Each row is a point. To make a cloud, some directions were put in groups of two or more. Within a group, all points are equally far from the middle, so they leave a hole (a ring in 2 directions, a hollow ball in 3). The other directions are filled evenly. Then the cloud was stretched, turned, moved and blurred a little. How many holes are there, and how many directions does each take, smallest first?

Cloud:
[[ 0.57  0.03]
 [-0.32 -0.11]
 [-0.08  0.49]
 [-0.13  0.46]
 [-0.07 -0.41]
 [ 0.57  0.06]
 [-0.05 -0.42]
 [-0.35 -0.02]
 [-0.18  0.42]
 [-0.33  0.17]
 [ 0.13  0.53]
 [ 0.44 -0.32]
 [-0.22  0.38]
 [-0.10  0.48]]
Holes: 1 (2)

Cloud:
[[-0.61 -0.27  0.11]
 [-0.11 -0.53  0.40]
 [-0.40  0.02  0.24]
 [-0.33 -0.48  0.24]
 [-0.50 -0.59  0.56]
 [-0.61 -0.18  0.23]
 [-0.16  0.05 -0.25]
 [-0.14  0.12 -0.32]
 [ 0.10 -0.58 -0.39]
 [ 0.09 -0.09 -0.17]
 [-0.33  0.33  0.51]
 [-0.42 -0.67 -0.36]
 [-0.26  0.25  0.18]
 [-0.58 -0.28 -0.09]
 [-0.09  0.12 -0.24]
 [ 0.19 -0.08  0.23]
 [-0.10  0.13 -0.18]
 [ 0.06  0.22  0.07]
 [-0.67 -0.05 -0.09]
 [-0.20 -0.50  0.29]
 [-0.44  0.20  0.31]]
Holes: 0

Cloud, 31 rows:
[[-0.62  0.37  0.17  0.22]
 [-0.40 -0.01  0.43  0.39]
 [-0.04  0.19 -0.52  0.27]
 [ 0.44  0.52  0.03 -0.03]
 [ 0.48  0.41 -0.21 -0.19]
 [ 0.07  0.41  0.65  0.32]
 [ 0.54  0.19  0.24  0.24]
 [-0.03 -0.18  0.07  0.66]
 [ 0.27 -0.47 -0.08  0.10]
 [-0.08 -0.36  0.36 -0.13]
 [-0.31 -0.27 -0.29 -0.18]
 [-0.28 -0.10  0.43 -0.02]
 [ 0.15 -0.16  0.52 -0.08]
 [-0.20 -0.06 -0.51 -0.27]
 [ 0.18  0.05 -0.50  0.28]
 [-0.36  0.00  0.21 -0.38]
 [-0.29  0.68  0.39  0.17]
 [ 0.15 -0.28  0.47 -0.24]
 [ 0.47 -0.16  0.40 -0.11]
 [-0.11  0.82  0.01  0.18]
 [ 0.32 -0.10  0.04  0.55]
 [ 0.06 -0.32 -0.02  0.39]
 [-0.49 -0.04  0.03  0.51]
 [ 0.45  0.19 -0.19  0.47]
 [ 0.29  0.11  0.47  0.59]
 [ 0.18 -0.54  0.09 -0.01]
 [-0.44  0.10 -0.25 -0.06]
 [-0.38 -0.04 -0.31  0.12]
 [-0.41  0.41  0.13 -0.15]
 [ 0.29  0.39  0.52  0.32]
 [ 0.15  0.78  0.08  0.22]]
Holes: 1 (3)

Cloud:
[[ 1.08  0.18  0.05  0.17 -0.34  0.36]
 [-0.38  0.03  0.07  0.14  0.51 -0.08]
 [ 0.51 -0.15  0.41  0.06  0.12 -0.26]
 [ 0.67  0.12 -0.05 -0.19 -0.30  0.48]
 [ 0.30 -0.13  0.17  0.16  0.37 -0.36]
 [ 0.02  0.01 -0.61  0.15 -0.35  0.60]
 [ 0.30 -0.63  0.21 -0.45  0.02  0.17]
 [-0.09  0.65  0.31 -0.27 -0.18  0.18]
 [ 0.61 -0.31  0.16  0.01 -0.41  0.46]
 [-0.11 -0.38 -0.29  0.55 -0.22  0.46]
 [-0.39  0.05 -0.02 -0.12 -0.66  0.04]
 [-0.04 -0.28  0.27  0.01  0.12  0.40]
 [-0.21  0.14 -0.06 -0.31 -0.55  0.55]
 [ 0.77 -0.32  0.18 -0.08 -0.17  0.16]
 [ 0.30 -0.40  0.27 -0.32 -0.29 -0.17]
 [ 0.28  0.43 -0.26 -0.30 -0.23  0.11]
 [-0.58  0.03 -0.26 -0.11 -0.48  0.31]
 [-0.42 -0.37  0.00  0.54  0.54  0.37]
 [ 0.06  0.09  0.49 -0.37 -0.28  0.37]
 [-0.26 -0.30 -0.24 -0.34 -0.27  0.00]
 [ 0.09  0.02 -0.09  0.44  0.48  0.58]
 [ 0.25 -0.49  0.25 -0.63 -0.20  0.12]
 [ 0.05 -0.26  0.25  0.06  0.16 -0.52]
 [-0.34  0.44  0.37  0.67 -0.04  0.12]
 [ 0.39  0.33  0.25  0.06  0.14  0.21]
 [-0.04 -0.36  0.05  0.49 -0.42 -0.19]
 [ 0.03  0.30 -0.38  0.42  0.24 -0.06]
 [-0.03  0.58 -0.01 -0.22  0.01  0.22]
 [ 0.12 -0.58 -0.40  0.10  0.09  0.04]
 [ 0.21 -0.24 -0.11  0.59  0.09 -0.12]
 [ 0.09 -0.14  0.04 -0.07  0.44 -0.70]
 [ 0.06  0.15 -0.07  0.53 -0.03 -0.25]
 [-0.38  0.68 -0.18  0.00 -0.19 -0.27]
 [ 0.08  0.39  0.68  0.37  0.32 -0.06]
 [-0.66  0.45 -0.12 -0.07  0.36  0.27]
 [ 0.28 -0.15 -0.52  0.06  0.43  0.17]
 [ 0.16  0.23  0.53 -0.52  0.45  0.42]
 [-0.29 -0.29  0.25  0.28  0.01 -0.17]
 [ 0.02  0.12  0.48  0.35  0.33 -0.18]
 [ 0.83 -0.27  0.17  0.37 -0.12  0.59]
 [ 0.08  0.25  0.43  0.22 -0.01 -0.30]
 [ 0.35  0.37  0.16  0.12  0.54 -0.41]
 [ 0.12  0.52 -0.20 -0.13 -0.01 -0.64]
 [-0.26 -0.01  0.67  0.11 -0.14 -0.15]
 [-0.02 -0.35  0.33 -0.24  0.15 -0.49]
 [ 0.06 -0.12 -0.27  0.47  0.00 -0.17]
 [-0.12 -0.41 -0.19 -0.08  0.39 -0.44]
 [ 0.48 -0.26 -0.24 -0.04 -0.21  0.26]
 [ 0.21  0.14  0.14 -0.17 -0.39  0.77]
 [-0.16  0.30  0.57  0.46  0.25 -0.06]]
Holes: 0

Cloud (79 x 8):
[[ 0.53 -0.61  0.14 -0.27 -0.13  0.23  0.02 -0.57]
 [-0.08 -0.20  0.28  0.17 -0.16 -0.13  1.04  0.05]
 [-0.04 -0.05  0.41  0.39 -0.13  0.25  0.23 -0.38]
 [ 0.08 -0.58 -0.59 -0.30  0.60 -0.42  0.22  0.03]
 [ 0.11  0.09  0.53  0.47 -0.20  0.32 -0.28  0.15]
 [-0.38  0.06 -0.48 -0.15  0.13 -0.11 -0.22  0.13]
 [-0.46 -0.23 -0.04  0.32 -0.46  0.35  0.24 -0.17]
 [-0.14 -0.36  0.27  0.86  0.15 -0.27  0.29 -0.17]
 [ 0.47  0.23 -0.20 -0.10 -0.26  0.27  0.05  0.08]
 [-0.30 -0.25 -0.38  0.86  0.34  0.21  0.06 -0.47]
 [-0.33  0.02  0.06  0.48  0.35  0.49  0.90  0.20]
 [-0.27 -0.57 -0.42  0.08  0.41 -0.40  0.41 -0.15]
 [-0.16 -0.48 -0.42  0.47 -0.16 -0.14  0.54 -0.21]
 [-0.07  0.12 -0.16  0.27  0.06 -0.37 -0.37  0.08]
 [-0.34 -0.22 -0.35  0.27 -0.03  0.44  0.41 -0.48]
 [ 0.22  0.28 -0.28 -0.21 -0.08 -0.12 -0.21 -0.27]
 [ 0.00  0.25  0.34  0.02 -1.15 -0.04  0.30  0.04]
 [-0.57 -0.27  0.27  0.06  0.34  0.55 -0.02  0.37]
 [ 0.08 -0.30  0.31  0.10  0.55  0.03 -0.01  0.38]
 [ 0.10 -0.25  0.10 -0.36  0.05  0.72  0.42 -0.21]
 [-0.38 -0.49  0.55  0.09 -0.01  0.21 -0.20 -0.08]
 [ 0.06 -0.11 -0.56 -0.37 -0.11 -0.08  0.49  0.07]
 [ 0.32 -0.58 -0.14  0.58  0.04  0.35  0.10  0.39]
 [ 0.18  0.08  0.67  0.03 -0.15  0.26  0.62 -0.21]
 [ 0.44  0.20 -0.22  0.18 -0.27 -0.25  0.64 -0.02]
 [ 0.19 -0.63  0.22 -0.29  0.17 -0.09  0.28 -0.50]
 [-0.24 -0.01  0.30  0.12  0.20  0.62  0.39 -0.16]
 [-0.06  0.40  0.05 -0.20 -0.15 -0.19 -0.02 -0.37]
 [ 0.06  0.11  0.25  0.47  0.27  0.41  0.42  0.12]
 [ 0.36 -0.05  0.07 -0.09  0.59  0.09 -0.18 -0.56]
 [-0.28 -0.54 -0.20  0.19 -0.12 -0.41 -0.42  0.30]
 [-0.61 -0.34  0.22  0.11  0.24  0.12  0.15  0.13]
 [-0.36  0.07 -0.44  0.33  0.13 -0.11 -0.33 -0.23]
 [-0.21 -0.10  0.43  0.35 -0.12 -0.18  0.04 -0.46]
 [-0.20 -0.08 -0.35  0.28 -0.02 -0.33  0.30 -0.03]
 [ 0.30 -0.29  0.01  0.37  0.39 -0.11  0.59 -0.64]
 [ 0.02 -0.54 -0.37 -0.38  0.32  0.22  0.01 -0.23]
 [-0.20 -0.38 -0.16 -0.12  0.52 -0.20  0.03  0.64]
 [-0.59 -0.31  0.00  0.34  0.41  0.47  0.52  0.43]
 [-0.07 -0.83 -0.27  0.35  0.21  0.14 -0.43  0.10]
 [ 0.00 -0.39  0.21  0.21 -0.25  0.64 -0.10  0.42]
 [ 0.07 -0.03 -0.02  0.90 -0.09 -0.13  0.00  0.10]
 [ 0.20 -0.60 -0.22 -0.14  0.42 -0.02  0.98 -0.10]
 [-0.19 -0.13 -0.11 -0.36  0.14 -0.52  0.20 -0.59]
 [ 0.65 -0.20 -0.08 -0.09  0.54 -0.04  0.11 -0.47]
 [ 0.09 -0.34 -0.13 -0.02 -0.43 -0.43  0.54  0.43]
 [-0.12 -0.20 -0.37  0.16  0.13  0.22  0.85 -0.41]
 [-0.41 -0.05  0.64 -0.11 -0.35 -0.22  0.07 -0.30]
 [-0.22 -0.27  0.00 -0.32  0.27  0.68  0.12 -0.25]
 [ 0.17 -0.60 -0.30 -0.07 -0.08 -0.29 -0.46 -0.04]
 [-0.08 -0.36  0.14 -0.12  0.65  0.04  0.04  0.39]
 [-0.03 -0.02  0.74  0.63  0.14 -0.13  0.08  0.31]
 [ 0.36 -0.54 -0.01 -0.40  0.58 -0.20 -0.09 -0.33]
 [ 0.49 -0.16  0.14 -0.18  0.33 -0.05  0.20  0.21]
 [ 0.30 -0.32  0.11 -0.54 -0.16  0.29  0.01 -0.11]
 [-0.29  0.20 -0.35  0.45 -0.12  0.17 -0.32 -0.07]
 [-0.13 -0.72 -0.17  0.03 -0.21  0.44 -0.15 -0.33]
 [ 0.10 -0.69  0.01  0.22 -0.01  0.06 -0.27  0.21]
 [-0.12 -0.42  0.02 -0.40 -0.12  0.29 -0.28 -0.08]
 [-0.06  0.10 -0.58  0.13  0.23 -0.06 -0.48 -0.05]
 [ 0.20  0.08  0.27  0.72 -0.23 -0.08  0.76  0.16]
 [ 0.21  0.18  0.13  0.33  0.40 -0.38  0.78 -0.01]
 [-0.12 -0.03  0.14  0.32  0.24  0.03  0.40 -0.38]
 [ 0.27 -0.54  0.29 -0.07 -0.11 -0.05 -0.19  0.14]
 [-0.02 -0.61 -0.33  0.18 -0.25  0.23  0.50  0.35]
 [ 0.46 -0.21 -0.12 -0.26  0.20  0.26  0.61  0.42]
 [ 0.60  0.05 -0.68  0.22  0.19  0.63  0.45  0.13]
 [-0.11 -0.27 -0.28 -0.50 -0.09 -0.37  0.01 -0.54]
 [-0.39  0.29 -0.48  0.23  0.15  0.04  0.12  0.43]
 [-0.13  0.09 -0.31 -0.07  0.15 -0.55  0.15  0.00]
 [-0.46  0.11 -0.26  0.20 -0.34  0.15  0.16  0.34]
 [-0.59 -0.25  0.23  0.70 -0.32  0.40  0.34  0.19]
 [ 0.23  0.07 -0.49  0.26  0.40 -0.10  0.01  0.36]
 [-0.25 -0.07  0.52  0.13 -0.11 -0.37  0.44 -0.15]
 [ 0.11 -0.27  0.31 -0.51  0.44  0.08  0.50  0.03]
 [ 0.27 -0.27  0.34  0.36 -0.04  0.55  0.61  0.18]
 [ 0.14  0.24  0.52 -0.17  0.10 -0.18  0.34 -0.51]
 [-0.05  0.04 -0.41 -0.27 -0.49  0.15  0.06 -0.08]
 [ 0.13  0.37  0.04 -0.08 -0.37  0.31 -0.19  0.42]]
Holes: 1 (3)

Cloud:
[[-0.22 -0.08  0.52 -0.03 -0.07  0.14  0.42 -0.14  0.40]
 [-0.31  0.33 -0.08 -0.27 -0.58  0.43  0.20 -0.07 -0.44]
 [ 0.07 -0.08  0.10 -0.03 -0.23  0.36  0.49 -0.17  0.40]
 [-0.22  0.07 -0.29 -0.02  0.38  0.72  0.06 -0.08  0.18]
 [-0.24 -0.76 -0.38 -0.03  0.13  0.22  0.47 -0.45 -0.13]
 [-0.55  0.53  0.18 -0.42  0.13 -0.01 -0.03 -0.13 -0.42]
 [ 0.25 -0.01  0.26  0.33  0.31 -0.01  0.30 -0.04 -0.21]
 [-0.55 -0.04  0.11 -0.26 -0.10 -0.03 -0.15  0.52 -0.60]
 [-0.05  0.11  0.01 -0.49  0.51  0.14 -0.14  0.05 -0.65]
 [ 0.38 -0.54 -0.01 -0.09  0.10  0.13  0.49  0.14  0.26]
 [-0.16 -0.50 -0.08  0.07  0.62  0.04 -0.37  0.15  0.02]
 [-0.59  0.45 -0.15 -0.22 -0.01  0.34 -0.01  0.49 -0.16]
 [ 0.20 -0.58  0.13 -0.04 -0.03 -0.69 -0.03 -0.01  0.45]
 [-0.13 -0.05  0.50  0.10 -0.30 -0.56 -0.29  0.19 -0.19]
 [ 0.01 -0.31 -0.30 -0.16 -0.06 -0.23  0.50  0.30  0.45]
 [ 0.02 -0.43 -0.36  0.04 -0.17  0.51  0.64  0.33 -0.59]
 [-0.42  0.46 -0.57  0.11 -0.01  0.23 -0.04  0.68 -0.17]
 [-0.23 -0.23 -0.56  0.19  0.20  0.32  0.31  0.19 -0.55]
 [-0.29  0.25 -0.06  0.22 -0.14  0.08  0.56  0.48  0.68]
 [-0.22 -0.08 -0.34 -0.22 -0.13 -0.06  0.03 -0.38  0.02]
 [ 0.31 -0.28 -0.20  0.05 -0.15 -0.35  0.27  0.01 -0.04]
 [-0.12 -0.56  0.08 -0.08  0.02 -0.36 -0.28  0.24  0.03]
 [ 0.13 -0.58 -0.02  0.00 -0.32 -0.52  0.24  0.28 -0.04]
 [ 0.16  0.27 -0.31 -0.14 -0.05 -0.98 -0.20  0.04  0.37]
 [ 0.23 -0.62  0.00 -0.40 -0.37  0.15  0.68  0.09 -0.34]
 [-0.65 -0.19  0.30  0.01  0.17 -0.46 -0.39  0.01  0.65]
 [ 0.03 -0.44 -0.23 -0.20 -0.34 -0.52 -0.09  0.47 -0.33]
 [-0.66  0.46 -0.17  0.19 -0.67  0.21  0.11  0.48 -0.33]
 [-0.16 -0.39  0.04  0.45 -0.32 -0.47 -0.04 -0.13  0.58]
 [ 0.04  0.91 -0.20 -0.06 -0.30  0.07 -0.10  0.64  0.05]
 [-0.35  0.29 -0.31 -0.31 -0.22  0.37 -0.11  0.36 -0.59]
 [-0.54 -0.19  0.13  0.24 -0.44  0.36  0.58 -0.26  0.36]
 [-0.64 -0.57 -0.03  0.18 -0.24  0.10  0.08 -0.66 -0.15]
 [ 0.16  0.03 -0.26  0.19 -0.32 -0.10 -0.16 -0.28  0.81]
 [-0.26 -0.57  0.02  0.01 -0.30 -0.30 -0.04 -0.22 -0.24]
 [-0.60  0.44 -0.17 -0.08 -0.28 -0.16 -0.04  0.04  0.28]
 [-0.76 -0.22 -0.20 -0.27  0.12  0.22  0.23  0.07 -0.59]
 [ 0.37  0.70  0.36 -0.44 -0.22  0.10  0.66  0.16  0.43]
 [-0.27 -0.33 -0.35 -0.04 -0.18  0.41  0.40  0.13  0.42]
 [-0.61 -0.33  0.24 -0.10 -0.28 -0.15  0.68 -0.13  0.19]
 [ 0.33 -0.45 -0.24  0.27 -0.29  0.28  0.56  0.28 -0.16]
 [ 0.08  0.63  0.17 -0.37 -0.08 -0.30 -0.05 -0.12 -0.04]
 [ 0.15 -0.08  0.20  0.42  0.03 -0.48  0.27 -0.33 -0.38]
 [ 0.03 -0.47 -0.37  0.08 -0.76  0.47  0.27  0.07 -0.65]
 [-0.55 -0.39 -0.47 -0.08 -0.40  0.74  0.53  0.45 -0.05]
 [ 0.01 -0.50  0.39  0.45 -0.08 -0.73 -0.22  0.22  0.20]
 [ 0.13 -0.24  0.58 -0.05 -0.11 -0.32  0.00 -0.07 -0.33]
 [-0.05  0.16  0.09 -0.10 -0.28  0.30 -0.36  0.20  0.63]
 [ 0.29  0.01 -0.35  0.07  0.03  0.01 -0.01  0.10  0.59]
 [ 0.50 -0.28 -0.07 -0.24 -0.12  0.71  0.57  0.55  0.03]
 [ 0.25  0.21 -0.47 -0.11 -0.13  0.07  0.52  0.00 -0.27]
 [ 0.28  0.33  0.25  0.12  0.32 -0.12  0.46 -0.02  0.31]
 [-0.67  0.25  0.02 -0.07  0.11  0.41  0.47  0.37 -0.08]
 [-0.68 -0.03  0.04 -0.17  0.06  0.30 -0.33  0.13 -0.11]
 [-0.37  0.25  0.11  0.12  0.25 -0.17  0.33 -0.10  0.19]
 [ 0.25  0.01  0.28 -0.31  0.27 -0.10  0.38  0.24  0.39]
 [-0.45 -0.44 -0.17 -0.24 -0.23  0.13 -0.10  0.59 -0.35]
 [-0.89 -0.46  0.32 -0.33  0.07  0.00  0.44  0.19  0.23]
 [-0.18  0.10 -0.36  0.00 -0.12  0.50  0.49 -0.01  0.21]
 [-0.38  0.01 -0.07  0.49  0.44  0.09  0.26  0.23 -0.17]
 [ 0.12 -0.53  0.02 -0.04  0.61  0.02 -0.12  0.33  0.35]
 [ 0.14 -0.19  0.41  0.47 -0.28 -0.01  0.34  0.45  0.02]
 [ 0.16  0.29 -0.16 -0.15  0.02  0.25 -0.22  0.21 -0.19]
 [-0.12 -0.57 -0.01  0.48 -0.27 -0.60  0.03 -0.31  0.44]
 [ 0.54  0.00  0.05 -0.32  0.26  0.75  0.51 -0.12  0.05]
 [-0.40 -0.11  0.37  0.28 -0.11  0.56 -0.06 -0.11 -0.55]
 [ 0.16 -0.41 -0.02  0.11  0.37  0.42  0.18  0.80  0.06]
 [-0.32 -0.40 -0.26  0.24  0.09  0.58 -0.12  0.23  0.08]
 [-0.76  0.37  0.09 -0.14 -0.04 -0.23 -0.06  0.39  0.60]
 [-0.30 -0.04  0.02 -0.05 -0.13 -0.27  0.19  0.27 -0.49]
 [-0.03  0.22 -0.01  0.13 -0.14  0.58  0.70  0.51 -0.36]
 [-0.60 -0.18 -0.14  0.40  0.45 -0.02  0.22  0.36 -0.05]
 [ 0.18 -0.50 -0.13  0.41 -0.44 -0.27  0.00  0.14  0.13]
 [-0.26 -0.67 -0.59  0.19  0.29  0.01  0.28  0.26  0.34]
 [-0.55 -0.06  0.10  0.01 -0.23  0.08  0.00 -0.03 -0.85]
 [ 0.23 -0.74  0.31  0.34  0.02 -0.49 -0.37  0.27  0.03]
 [-0.08 -0.04 -0.13  0.04  0.02  0.43  0.71  0.03  0.43]
 [-0.18 -0.24  0.37  0.40  0.08 -0.31 -0.23 -0.01 -0.13]
 [-0.37  0.59 -0.01  0.14 -0.39  0.37  0.26 -0.15 -0.19]
 [-0.37  0.26  0.09 -0.46  0.31 -0.05  0.50 -0.05  0.17]
 [-0.51 -0.41  0.10  0.40  0.08 -0.18  0.37 -0.51 -0.24]
 [-0.01 -0.07  0.09  0.20  0.16 -0.15  0.13  0.49 -0.25]
 [-0.58 -0.66 -0.40  0.39  0.25 -0.01  0.53  0.23 -0.27]
 [ 0.49 -0.27 -0.33 -0.24 -0.26 -0.08 -0.26  0.11  0.45]
 [-0.56  0.03 -0.22  0.17 -0.38  0.30  0.01 -0.34  0.08]
 [-0.22 -0.07 -0.64 -0.11  0.17  0.37 -0.07  0.26 -0.03]
 [-0.63 -0.57 -0.05  0.27  0.05  0.10  0.28  0.52 -0.07]
 [-0.38  0.53 -0.81  0.18 -0.18  0.33  0.19  0.39 -0.35]
 [ 0.36 -0.03  0.00 -0.30 -0.03  0.11 -0.37  0.04  0.28]
 [-0.28  0.20 -0.20  0.23  0.25  0.42  0.40  0.10  0.53]
 [ 0.27 -0.23 -0.69  0.62  0.15  0.71  0.26  0.26  0.30]
 [-0.20 -0.66 -0.15  0.04  0.25  0.02  0.36  0.17  0.75]
 [ 0.30 -0.05  0.25 -0.11  0.42 -0.45 -0.31  0.05  0.15]
 [ 0.25 -0.07 -0.11  0.41 -0.09  0.10  0.65 -0.44 -0.07]
 [-0.10  0.06 -0.27  0.09  0.34  0.56 -0.08 -0.02  0.14]
 [-0.57 -0.06 -0.11  0.20 -0.35 -0.13  0.69  0.04 -0.32]
 [-0.71 -0.56  0.15  0.20  0.27  0.52  0.27 -0.06 -0.34]
 [-0.61  0.19 -0.14 -0.03 -0.50  0.33  0.46 -0.07 -0.11]
 [ 0.23  0.14  0.21 -0.25  0.14 -0.21  0.42  0.10  0.24]
 [-0.65 -0.01  0.06 -0.06 -0.60  0.22 -0.03  0.22 -0.63]]
Holes: 0
